Each row of a before or after table is a point. The points were changed in one or more steps. Then noise was added and the rows were shuffled. The steps act on how far a point lies along the listed directions, d1 being the first. What was done? A step turns or swaps two directions, mirrors them in a line or flattens them onto one, adds a multiple of one to another, or multiplies one. Angles are multiples of 10 degrees, from the lower direction toward the higher: turns from -170 to 170, lines from 10 to 170 but not 90. Use the fewest steps. Two steps may share a direction if one is a turn and the other turns, adds or multiplies; they go together, in the order done. Otherwise the lowest direction goes first.
In the rows, zero is written as 128.

Directions:
(1): [ 93 116]
(2): [116 163]
Before (8 x 2)
[[147 115]
 [ 94 145]
 [ 99 124]
 [148 115]
 [141 115]
 [ 77  95]
 [128 181]
 [119 104]]
After (8 x 2)
[[145 108]
 [160 135]
 [111 109]
 [157 158]
 [114 176]
 [114 110]
 [188 115]
 [121 112]]
Steps: mirror d1 and d2 in the line at 100 degrees

Directions:
(1): [131 111  93 170 138 134  84 136]
(2): [107 112 108 146 106  94 163 162]
(3): [163 147 104 105  87 103 107 127]
(4): [189 111 143 144 148 122 147 145]
(5): [125  82 115  79 142 133 117 149]
(6): [128 174  99 116 164 133 137 159]
Before (13 x 8)
[[106 166 124 133 119 121 143 120]
 [104 175 123 135 154 154 134 124]
 [144 147 119 147 117 106 151 148]
 [114 111  90 107 137 126 115 162]
 [143 122  98 117 114 117  79 117]
 [140  91 121 185 120 115 121 136]
 [151 139 129 148 174 157 129 131]
 [133 140 126 137 147 130 161 120]
 [129  90 141 140 123 128 148 146]
 [129 128  95 144 118 121  88 121]
 [ 99 147 128 137  91 101 154 125]
 [157 129 106 135 148 141 106 134]
 [159  59 101 144 121 115 113 166]]
After (13 x 8)
[[152  78 123 180 124 115 119 139]
 [155 184 141 170 164 147 155 128]
 [166 173 147 172 132 110 168 125]
 [139 122  96 116 144 144  97 138]
 [ 48 119  70  79 120 134  91 148]
 [158 158 148 175 103  92 179 128]
 [138 133  99 158 121 122  96 119]
 [153 133 130 141 156 127 167 124]
 [158 125 129 136 181 157 128 136]
 [ 70  42  68  82 102 129  76 158]
 [175 137 128 156 127 102 162 158]
 [ 99  81 131 117 120 134 135 147]
 [119 128  92 113 108 121  73 113]]
Steps: multiply d5 by 2.5; turn d4 and d5 by 50 degrees

Directions:
(1): [135 157  99 185 109 127 128 125  96 122 110  82 134 100]
(2): [145  74 106 149 136 151  95 125  96  97 167 135 129 142]
(3): [145  89 151 136 140 147 168 149 147 105 114 126 147  72]
(4): [119 127 158 144 109 147  95 190 128 129  96 127 154 159]
(5): [113 121 124 112 141 152 177 162  77 155 136 112 100 144]
(6): [124 127  70 108  90 145 145 152 170 128 152 111 151 135]
Before (11 x 14)
[[116 149 192 133 133 110 103 123 119 111  80 160 123 134]
 [163  80 176 165 145 141 130 158  85  89 122 120 151  99]
 [109 176 110 124 119 110 140 116 133 133 100 118 131 133]
 [137 190 119 113 133 102 164  80 121 145 151 115 104 115]
 [ 90 171 111 108 112 126 159 126 127 158 140 119 115 142]
 [108 183  97 109 106 102 148 117 169 147 115 126 148 109]
 [114 134 148 175 114 154 159 198 100 139  74  73 143 113]
 [124 148 142  88 126  91 126 128 153 144 133 157 114 143]
 [108 176  86 132 101 105 146 111 130 125 124  83 115 120]
 [139  94 163 178 134 144 126 163 115 101 111 121 133 105]
 [146 105 165 158 150 153 170 150 111 128  89 118 139  68]]
After (11 x 14)
[[114 122 112 185 110 157 101 180  61 133 116  80 130 168]
 [107 174  83 132 101 105 143 108 126 124 127  85 114 125]
 [165  78 165 168 145 141 112 153  73  87 134 122 146 116]
 [138 188 112 114 131 103 151  77 113 143 159 117 102 125]
 [110 175 100 127 118 111 123 112 122 132 111 120 127 149]
 [138  90 149 181 133 146 104 156 100  99 128 123 126 126]
 [116 146 180 135 132 112  85 116 106 109  94 161 119 153]
 [ 90 170 108 109 112 127 154 122 124 158 145 119 113 147]
 [125 147 136  89 126  92 118 125 146 142 138 158 112 151]
 [147  90 116 172 144 158  91 124  56 119 145 127 119 145]
 [109 174  72 116 104 104 107 104 140 142 146 131 139 149]]
Steps: swap d2 and d3

Directions:
(1): [152 126 141  72 170 127 163 111 139 153 138  98 123  79 129 159 131 146
 100 125 145  80 147 132]
(2): [ 96 101 159  82 140 109 151 120 115  63 168 121 115 143 146 119 113  97
 133 130 109 151 161 103]
Before (10 x 24)
[[147 133 104 134 146 114 128 138 137 163 118 133 140  96 126 137 138 144
  124 122 144 105 104 143]
 [ 92 139 106 213  77 144  93 157 122 104 107 177 133 192 131  84 121 114
  162 142 112 176  88 129]
 [103 118 131 136 117 123 115 128 120  74 146 125 117 141 151 116 129 102
  134 131 110 160 132 111]
 [ 65  96 142 127 119 109 121 138 106  32 170 137 117 187 170  80 101  87
  160 139  99 182 150 122]
 [132 107 142  50 171 116 164 104 118 114 181  87 108 103 157 155 120 130
   88 130 136  89 178 130]
 [120 120 135 136 138 132 124 132 139 149 128 119 103 126 123 134 127 131
  131 126 125 122 115 124]
 [ 88 114 126 163  99 129  98 137 108  89 132 144 140 177 139 100 136 117
  140 130 112 159 114 113]
 [156 143 116 141 139 151 136 115 148 191  93 116 118  83 110 141 158 153
  135 127 168  77 116 159]
 [110 146 118 191  88 146  96 154 143 140 125 148 142 147 120  99 139 122
  144 128 108 138  99 128]
 [ 92 110 114 127 110 117 112 142 109  54 142 146 133 159 149  92  94  85
  163 141 116 181 151 108]]
After (10 x 24)
[[126 153 113 189  97 151 100 152 149 166 114 141 146 129 116 109 145 136
  136 126 119 118  95 136]
 [108 126 121 159 106 129 102 133 121  86 134 134 122 148 146 114 133 108
  139 132 111 163 119 116]
 [101 123  96 162  93 127  91 150 110  77 121 157 141 164 141  89 100  94
  168 140 120 184 130 118]
 [110  97 149  57 157 109 157 109 109  76 194  98 106 129 163 137 112 110
  102 132 122 119 184 119]
 [118 155  89 227  81 155  88 158 132 151  83 175 138 169 121  98 130 138
  150 141 127 149  72 146]
 [121 120 137 132 140 131 126 131 140 148 130 117 102 126 124 135 128 131
  130 126 125 122 117 124]
 [ 71 112 119 177  94 119  93 151 108  57 144 154 127 200 159  71 108  95
  168 140 102 191 123 135]
 [146 127 114 113 156 110 139 133 136 158 127 126 136  87 130 142 135 142
  120 123 145 100 114 138]
 [102 125 113 183  94 138  87 141 113 116 115 146 146 172 130 104 143 131
  137 129 119 150  99 124]
 [153 132 133 106 157 144 156 107 146 176 109 103 112  74 117 147 153 148
  127 127 167  70 134 151]]
Steps: turn d1 and d2 by 30 degrees

Directions:
(1): [157  76 122 103 163 117 143 145 125 112 161 167  90  66 100 175 157 146
 108 132 135  80 134 137 154 177 115 118 154 107 134 104 111 167  91 116
 128 137 155 115 114 175 110 122 110 112 142  72 132 114 142 121 142 157
 120  79 139 121 158 144 157 126 109 113]
(2): [184 117 159  90 126  83 159 104 128 132 137 159 139 157 139 166 153 148
 157 108 144 151  98 174 114 105 163 142 128 116 138 104 120 105 161 148
 126 134 157 149 141 168  67 172 133 155 101 146 107  87 138 134  92 112
 137 117  92 100 100 154  97 147 143 115]
(3): [131 143  92 141 115 101 182 101 112 177 152 174  89 137 137  91  99 152
 143 149 158 110 128 158 178  91 141 139 104 153 182 158 124 171  89 128
  84 126  97 117 124 114 111 108 134 100 107 141 126  90  86 104 147 135
 102 146 146 122 146 145 111 122 150 138]
(4): [198 164 101 132  95 142 120 143 109 131  97 165 112 129 159 119 149  92
 119 124 121 127 162 124 129  82 122 150 131  75 154  81  81 119  98 139
 149 133 103  87 106 166 155 144 111 104  97 139 115 159 151 163 138  95
 109 115 156 135  91  92 134  98 118 130]
(5): [129 165 104 167 127 134 160 167 106 107 132  95 135  88 125 139  90 180
 124 133  92  72 124  71 163 145 128 128 124 128 119  93 132  96 171 154
  87 152 122 164 112 120 121 164  93 105 108 139 108 126 104 162 120 119
 113 119 133 103 110 161  97 111 153  86]
Before (11 x 64)
[[109 146 135 139 114 122 108 118 120 157 116 129 125 169 161  75 128 111
  151 143 150 166 142 143 116  76 137 133 112 126 162 165 115 121 101 133
  130 116 108  97 127 101 154 120 137 141 134 150 121 125 119 106 143 113
  124 148 130 140 121 107 129 131 126 138]
 [132 143 105 147 115 149  83 133 120 123 105 133 140 138 142  79 135  69
  109 135 134 144 156 110 111 122 113 122 127 124  98 147 130 144  86 105
  167 105  94  82 123 114 172 103 128 114 128 123 125 176 131 139 137 113
  132 143 145 156 118  91 136 123 127 147]
 [ 67 109 168 102 138 120 100 103 149 124 118  92 154 159 108 136 136 119
  131  94 127 150 121 143 102 165 123 110 140 165 101 159 153 104 161 113
  157 131 152 144 158 112 126 115 136 162 155 119 146 122 141 114 114 157
  156 128 100 138 143 142 137 148 120 115]
 [151 164  90 165  82 127 143 119 103 150 122 156 109 145 158  89  99 125
  138 148 136 148 156 125 156  83 121 146 119 114 175 145 120 148  95 135
  118 109  79  95 116 115 150 120 125  92 119 152 117 139 109 124 140  99
   93 139 169 145 122 101 131 111 150 130]
 [195 138 110 119  94 132 116 130 127 105 112 151 118 125 153 133 158 101
  116 125 132 136 134 146 137  90 136 143 128  72 152  75  88 124 103 142
  146 123 132  75 124 188 123 154 116 109 111 112 112 146 134 148 121  94
  113 100 138 132 101 103 129 104 117 130]
 [141 110 109 113 109 110 116  89 127 162 128 168 103 149 130  88 125  93
  129 127 159 142 146 149 137  99 117 128 125 149 156 155 110 171  80 111
  156 112 107 103 131 130 141  80 148 129 127 125 146 129 137 113 152 119
  104 134 143 136 160  95 121 131 118 166]
 [ 78  80 200  94 141 113  85  81 181 112 126  83 192 184 114 148 154 137
  161 110 128 194  87 157  53 130 127 115 130 171  70 174 162  94 191 137
  171 113 159 166 173  81 109 138 164 198 146 147 131 128 155 109  79 132
  178 159  50 150 112 124 120 165 118 154]
 [ 73  88 191  97 142 144  77 107 151 114  99  65 169 141  96 155 146  95
  129 102 118 157 116 126  66 173 121 104 133 156  62 154 163 103 184 115
  164 123 169 153 164 123 124 108 162 176 159 107 145 141 146 113 110 142
  152 137 103 146 146 123 129 170 107 139]
 [163 115 114 116 116 137 141 139 104 113 128 155 100 116 124 159 153 114
  109 109 149 104 148 140 158 131 125 141 133  97 151 106 102 150  77 115
  139 132 125  91 124 167 112 121 101 126 119 111 116 129 146 147 131 118
  106 101 144 130 124 121 150 129 109 114]
 [ 29 113 140 133 152 139 113  85 150 140 137  67 161 164 116 122 101 114
  146 121 139 162  92 143  92 159 129 101 106 192  84 200 191 115 183  95
  124 109 157 169 162  62 122 111 178 152 155 128 142 102 116  99 112 148
  171 171  99 141 163 153 115 150 135 133]
 [195 165 126 127 124 137 136 154 104 103 114 180 106  91 152 150 154 139
  129 127  91  94 165 102 153 113 103 148 139  61 143  66  92 108 114 156
  119 138 116 120 107 168 141 160 104  99  92 127 121 177 152 181 134 100
  108  86 155 130  99 110 152  88 126  96]]
After (11 x 64)
[[194 140 112 116  95 133 114 130 126 106 111 150 121 125 155 132 156 102
  116 123 129 135 132 145 137  91 137 144 127  71 149  75  90 122 103 140
  146 123 134  79 126 186 126 153 116 111 111 112 109 149 136 148 122  92
  111  97 139 135 102 101 132  99 114 131]
 [ 70  78 196  97 139 119  80  86 182 109 129  75 194 181 114 144 149 132
  155 110 122 192  88 149  54 136 125 113 131 171  64 172 161  91 189 134
  175 113 159 164 170  78 120 135 160 199 150 143 134 136 157 110  83 133
  178 159  51 155 115 117 124 162 116 156]
 [155 163  90 158  82 120 149 115 105 154 122 159 107 149 159  94  99 128
  144 145 141 150 153 132 159  76 123 147 119 114 179 146 118 148  97 135
  117 109  81  97 115 119 141 122 127  94 112 155 118 132 110 124 136  97
   95 136 163 139 120 106 129 113 152 128]
 [ 65  88 186 103 138 149  76 111 153 116  97  62 167 143  95 151 143  91
  127 103 115 155 126 121  67 178 117  99 130 159  63 158 165 105 176 115
  163 121 170 152 162 116 132 103 162 170 158 105 148 144 141 113 117 142
  150 137 111 150 153 120 131 165 106 143]
 [ 29 112 138 130 151 139 113  84 151 141 138  67 158 166 116 121 101 114
  144 121 143 159  94 143  93 158 131 102 103 195  88 202 194 119 178  93
  121 107 156 169 158  61 122 107 178 150 157 128 142 104 113  97 114 150
  172 169 101 140 162 153 116 151 133 131]
 [131 145 103 147 112 150  87 130 116 128 109 137 138 137 144  74 130  73
  110 141 135 143 157 109 116 122 113 121 125 127 102 150 131 146  82 106
  164 105  89  86 124 110 170 103 126 107 123 123 125 174 126 136 142 113
  129 148 146 157 120  92 132 123 128 148]
 [162 114 115 115 117 137 140 136 106 114 127 159 102 117 123 157 154 116
  108 109 150 106 148 138 160 134 126 138 132  99 148 106  96 147  76 116
  140 130 126  91 124 165 115 121 104 128 121 112 120 127 143 148 132 118
  103 100 144 130 123 124 151 129 110 113]
 [ 62 112 166 107 136 123 100 103 150 122 115  92 151 157 104 130 133 119
  129  94 125 147 124 142 104 166 124 112 142 165 101 162 152 107 157 109
  159 132 150 143 161 108 127 111 137 161 158 116 145 127 141 118 116 159
  155 126 101 142 143 139 138 147 120 116]
 [112 147 134 137 112 120 110 118 122 156 115 133 129 174 161  77 133 112
  154 142 149 167 144 141 118  75 137 135 110 129 164 163 116 120 102 135
  132 117 108  96 128 102 148 120 138 142 131 151 120 118 120 106 142 113
  123 148 126 142 120 110 130 131 127 136]
 [146 110 108 110 111 104 118  86 122 165 127 171 101 151 131  89 125  95
  132 125 162 141 146 152 136  92 120 128 123 151 156 153 110 168  83 111
  154 111 109 100 131 131 136  81 148 127 126 125 144 125 134 114 152 118
  104 133 141 134 156  96 119 133 120 165]
 [194 167 126 128 125 133 137 154 105 103 113 178 106  91 150 151 153 138
  127 128  88  94 163 101 155 114 105 150 140  63 142  65  90 109 116 153
  118 139 118 117 106 167 143 160 102  99  93 125 121 179 152 180 135  99
  109  87 154 129  98 109 150  90 130  96]]
Steps: turn d2 and d3 by -10 degrees
